Rows are points. To make a cloud, some directions were put in groups of two or more. Within a group, all points are equally far from the middle, so they leave a hole (a ring in 2 directions, a hollow ball in 3). The other directions are filled evenly. Then the cloud was stretched, turned, moved and blurred a little. Count the holes, and give their numbers of directions, smallest first.
In the rows, zero is written as 100.

Cloud (19 x 3):
92 102 138
130 72 122
144 55 124
147 49 108
96 62 99
84 147 84
118 99 105
80 77 68
123 62 79
137 99 82
106 134 72
95 106 76
117 33 106
96 96 45
62 104 158
134 119 110
74 84 99
108 76 34
104 81 133
Holes: 0

Cloud (29 x 4):
65 98 111 108
100 83 148 84
118 65 85 72
75 125 36 102
91 155 97 142
101 116 101 167
123 149 93 143
108 107 98 66
80 156 83 121
108 133 85 163
107 91 112 64
127 69 79 83
105 85 138 74
125 148 108 118
114 108 41 107
104 119 87 69
58 112 79 111
102 138 85 82
71 128 41 103
110 77 91 63
111 114 41 129
72 60 90 100
117 79 163 132
137 133 97 134
115 38 112 112
85 117 130 147
91 70 130 75
81 142 106 143
135 124 131 108
Holes: 2 (2, 2)

Cloud, 83 rows:
63 100 117 117 122 77 129 107
51 125 30 137 90 75 119 93
82 103 35 97 88 33 101 115
79 90 88 50 124 64 98 92
134 98 94 143 102 84 73 130
91 43 79 117 100 79 83 146
120 99 94 150 103 113 88 105
67 69 81 59 108 116 82 102
66 76 99 72 137 59 102 119
89 94 124 114 132 79 92 96
132 128 96 103 122 73 84 147
50 131 106 117 107 89 130 136
37 124 26 86 101 106 124 116
48 138 50 95 89 89 90 125
107 121 63 107 153 96 66 120
78 113 69 90 78 103 85 77
60 70 97 113 116 48 102 120
96 127 66 87 63 48 92 109
112 110 71 91 87 74 54 134
76 98 69 51 91 103 142 104
129 41 86 134 100 113 103 129
53 80 99 117 106 137 82 142
70 126 67 100 90 109 104 74
62 75 92 128 127 66 79 136
82 49 70 96 122 76 88 93
53 80 18 135 68 121 104 112
114 93 76 115 37 115 125 136
116 43 50 124 107 107 103 108
96 46 82 117 109 89 94 160
57 71 60 55 102 115 121 113
87 98 79 147 86 67 137 119
90 72 109 92 81 87 61 133
92 109 90 105 161 131 78 127
53 72 81 118 139 120 90 97
50 58 73 142 93 136 100 137
100 51 84 98 65 153 130 124
52 71 54 138 62 126 131 144
51 96 28 145 98 114 90 140
82 89 79 129 128 98 75 82
83 98 109 135 103 121 87 99
121 121 96 115 98 55 114 146
104 38 87 124 105 101 123 131
97 103 68 115 37 106 135 138
111 64 83 110 69 154 82 113
96 102 39 123 127 150 129 147
63 87 59 114 47 105 143 102
93 79 67 143 99 86 132 157
122 87 51 81 121 97 133 116
98 124 110 125 127 130 99 155
51 88 33 136 78 122 94 144
106 84 107 96 83 56 66 104
95 135 92 114 120 60 122 142
67 127 41 91 102 118 73 118
96 93 66 85 122 57 74 76
101 130 92 43 107 81 107 114
138 112 71 110 145 129 94 122
58 55 81 132 118 145 123 145
148 68 99 132 89 97 86 135
135 86 73 110 52 132 89 119
104 110 98 118 111 73 136 155
69 125 66 109 56 80 93 98
72 122 96 88 89 127 151 147
106 82 55 156 111 103 64 123
53 50 72 127 80 146 114 131
140 90 120 110 106 89 85 161
115 69 38 82 121 102 120 114
124 80 54 72 133 110 63 124
102 96 116 115 70 142 113 111
109 93 45 143 99 156 86 108
66 102 45 89 153 72 101 108
64 95 12 85 77 98 93 106
80 51 71 103 76 75 76 133
150 75 82 81 123 123 112 118
107 45 83 148 110 135 110 128
52 51 78 125 104 151 106 124
149 54 109 113 88 108 89 126
47 134 23 98 77 91 128 115
105 108 38 90 68 55 125 120
81 92 122 66 96 53 119 126
91 80 88 125 109 158 82 100
77 96 34 131 99 50 118 129
90 109 117 79 79 125 140 148
69 147 46 125 116 60 110 110
Holes: 3 (2, 3, 3)
